Rows are points. Examples show where two turns around zero, p and q, send a point. Write where each new point lands after one turn and then the other. Backwards means that the second turn is done in reverse. Each puzzle has new turns, and all numbers are rounded.

Turn p:
[-4 16 -30] => [1 19 -28]
[-36 -10 94] => [-48 -16 88]
[30 1 27] => [26 -5 30]
[11 17 -44] => [18 20 -40]
[-1 -23 -47] => [3 -18 -49]
Turn q:
[18 54 -2] => [2 56 -8]
[14 -25 45] => [39 -18 32]
[-43 33 -40] => [-63 19 -13]
[11 -61 -2] => [23 -57 -9]
Where do these land?
q, then p: [79 7 15] => [77 21 -13]
q, then p: [-29 -16 -14] => [-29 -20 -5]
q, then p: [-22 -17 -35] => [-30 -19 -27]
p, then q: [-30 15 -40] => [-45 13 -24]
q, then p: [2 11 74] => [27 7 69]

Turn p:
[38 -15 -32 -23] => [31 19 -28 -33]
[3 -18 -48 51] => [20 9 -52 45]
[-10 10 -8 -61] => [-29 7 -1 -56]
[-19 58 46 -17] => [-43 16 63 -3]
[-13 -34 41 50] => [19 -50 18 48]
Turn q:
[-61 20 -4 -10] => [-43 44 19 -10]
[-69 60 3 -22] => [-32 82 33 0]
[49 -20 -38 14] => [21 -31 -55 8]
[10 -39 11 9] => [-3 -41 3 -10]
[73 -62 -17 9] => [37 -77 -47 -12]
[-7 25 36 35] => [-4 0 36 43]
[4 15 10 -34] => [23 22 12 -19]
Where do these land?
p, then q backwards: [-21 23 -66 15] => [-18 28 -65 17]
p, then q: [-27 -5 39 4] => [-21 -31 28 -10]
p, then q: [65 -49 40 6] => [73 -54 -6 -9]
p, then q: [-8 2 -17 7] => [-12 8 -13 7]
q, then p backwards: [8 -20 -62 -27] => [-1 -24 -58 -32]
q, then p: [-16 48 67 -5] => [13 -1 79 24]

Turn p:
[1 4 54 4 12 25 -6 -32] => [25 21 49 7 -2 17 -19 -24]
[-33 -44 -57 25 20 -12 -34 59] => [-60 -47 -44 7 22 -4 -43 44]
[-16 23 -18 22 49 29 36 -18] => [-9 1 -2 17 56 39 18 -34]
[59 -32 -34 32 -27 18 14 -8] => [51 -35 -56 5 -21 21 -6 -7]
[-34 4 20 30 20 -29 45 15] => [-20 -36 34 37 24 -9 33 -4]
[-34 20 11 32 -3 24 13 -53] => [-11 22 16 42 -6 32 5 -50]
[26 38 56 -3 -42 -4 -84 48] => [32 61 24 17 -33 -35 -39 84]
[2 -2 -11 22 -32 -66 24 54] => [-8 -46 -15 28 -13 -51 39 45]
[49 -6 -10 -76 -17 -30 -43 -56] => [26 43 -23 -73 -37 -55 -19 -36]
[-22 -4 -11 -87 19 46 35 -8] => [-28 16 17 -85 10 46 32 -15]
Turn q:
[-32 48 -17 -37 33 -18 -15 -40] => [-28 72 -24 -22 -1 -23 5 -24]
[-7 53 -41 25 -22 55 -30 52] => [-7 23 -33 12 -19 49 -42 77]
[38 -52 -41 53 -48 30 -7 56] => [18 -93 -29 28 -4 38 -32 45]
[40 38 43 -34 26 3 16 -22] => [54 52 27 -12 24 -10 11 -17]
[-70 29 -10 -6 38 -12 24 43] => [-55 32 0 -7 -10 -16 52 52]
[-49 26 -19 -17 -30 63 15 41] => [-17 20 -11 -3 -50 66 22 48]
[7 1 -31 -52 3 -40 15 -31] => [14 14 -42 -23 -14 -37 25 -40]
[46 -60 22 10 -22 -44 19 -22] => [36 -64 18 13 7 -36 2 -48]
[1 -26 58 42 -15 -53 -40 -33] => [-20 -28 61 14 4 -48 -50 -40]
[9 -29 28 11 13 40 -42 22] => [-6 -24 32 -29 29 38 -30 16]
[15 -27 9 6 25 -22 45 -66] => [8 -4 4 30 33 -20 36 -69]
Where do these land?
q, then p: [-25 8 -21 -69 -24 -56 -9 5] => [-20 12 -26 -30 -54 -44 52 -6]
q, then p backwards: [-32 -8 26 24 11 11 34 -31] => [-46 26 18 18 5 0 30 -19]
p, then q: [11 33 34 21 -13 19 28 1] => [36 1 24 38 20 14 4 15]
p, then q: [-3 12 41 40 136 17 14 -13] => [-26 35 54 -24 128 -4 -6 -26]
p, then q: [28 -9 -196 -30 -17 3 -23 9] => [-56 5 -185 -29 -31 15 40 9]
p, then q: [-20 -20 14 15 -15 18 -2 26] => [-10 -24 22 -4 -10 26 -9 20]
q, then p: [26 -8 32 -27 -15 -32 21 -4] => [43 -12 9 -11 -20 -33 13 -18]
q, then p: [2 -10 25 -65 -4 15 -6 2] => [25 25 13 -51 -20 7 26 -8]
p, then q: [8 -10 35 26 -17 4 -31 -34] => [12 0 17 16 -6 -4 -60 -13]
q, then p: [-5 33 1 40 -23 14 -26 13] => [-8 18 -2 32 -5 4 -32 43]
q, then p: [10 -21 8 25 -19 -15 -2 27] => [3 -35 8 1 -15 -10 -26 16]

Turn p:
[8 -28 48 -5 13 17 -15 15 -13] => [10 -24 32 -11 24 10 -31 22 18]
[6 -7 -52 -30 51 -26 -48 -63 -10] => [22 4 -46 -26 23 -67 -27 -28 -59]
[-29 50 23 28 -20 34 -8 70 -13] => [-19 47 43 13 -1 72 10 38 -5]
[-54 -11 54 64 -6 7 55 -15 81] => [-74 -16 -11 67 51 20 31 -14 75]
[37 -48 -2 -7 53 -43 22 18 -54] => [51 -38 -6 -15 -4 -54 4 70 1]
[16 -47 -64 9 -32 17 -16 -31 40] => [-12 -3 -45 31 -49 -24 -51 -46 5]
[-31 -66 -27 -55 -3 8 11 0 -24] => [-22 -59 -38 -41 -30 -1 -32 22 -17]
[-28 43 34 28 -54 10 18 -4 -21] => [-35 -1 56 20 -7 35 44 -15 -11]
[60 50 -19 -9 3 18 31 0 2] => [68 17 -10 9 -17 24 35 -26 1]
[16 65 4 -23 -6 -43 -51 9 14] => [11 74 24 -48 9 -17 17 -25 -6]
Turn q:
[25 22 61 -23 -10 -65 -11 -36 -44] => [4 66 61 11 -11 -42 -40 -25 -27]
[32 -31 -45 -33 -26 -18 -15 62 2] => [15 9 -57 -13 -64 1 7 35 -32]
[20 -24 -44 -16 21 -6 17 -23 10] => [37 -9 -39 -15 22 -22 8 -8 -16]
[29 36 58 -70 -8 -10 9 -16 -62] => [-40 75 36 -29 9 -10 -36 -22 -58]
[-19 -60 -44 -26 -15 -28 50 39 45] => [13 -26 -56 -54 -44 -48 41 16 23]
[-29 56 -1 45 -13 27 -18 -25 46] => [1 -4 7 30 24 51 -4 -23 72]
[32 29 71 -9 42 -11 2 -9 -6] => [-16 48 46 5 44 -20 -29 32 -5]
[-18 -60 -16 -43 -15 3 -20 21 14] => [12 -37 -21 -51 -44 -3 -18 16 -13]
[-5 24 19 70 -14 44 22 -7 -29] => [-25 -10 43 39 26 38 54 -14 3]
[-4 -77 -26 16 -14 -11 -15 -17 84] => [85 -52 -12 -37 -23 -8 9 23 47]
[-50 30 -23 24 17 11 -34 38 -43] => [-57 -38 -16 58 -17 17 -19 -9 -7]
[-13 55 -8 65 34 63 12 -27 -16] => [-28 -22 10 55 77 46 26 -22 14]
Where do these land?
p, then q backwards: [65 13 -42 66 -12 12 -32 -69 -23] => [20 -1 -23 35 -1 -82 -29 -52 -68]
q, then p backwards: [-16 -5 -14 11 -28 46 30 -36 -37] => [-18 44 22 -25 -22 18 19 -49 -6]
p, then q: [70 22 46 -20 3 26 -29 36 31] => [30 53 7 -19 47 47 -34 42 16]
p, then q backwards: [29 16 45 -27 -59 -22 -10 57 -19] => [-5 -23 74 0 -66 3 1 1 33]
q, then p backwards: [15 43 -26 11 16 11 62 25 -9] => [-46 37 -13 22 24 -30 28 -10 37]
p, then q: [-26 -33 35 -14 -19 -6 56 -7 79] => [30 -57 -35 -47 18 -8 5 -6 70]
p, then q: [-6 16 27 -31 50 6 50 -22 -28] => [2 -17 -25 -29 33 -36 31 32 -47]
p, then q: [-45 -54 -1 7 36 -21 -42 15 -31] => [-36 -25 -14 28 -53 -27 -46 30 -13]
q, then p backwards: [-36 -66 0 1 16 -25 -66 8 8] => [36 -83 -6 -10 -11 18 1 -2 -48]
p, then q: [-31 48 17 36 22 -15 -27 41 34] => [-61 16 -18 33 42 7 -12 8 42]
q, then p: [-19 0 -87 -41 -26 -12 8 -48 -6] => [25 -26 -38 4 -32 -49 -7 -65 -49]
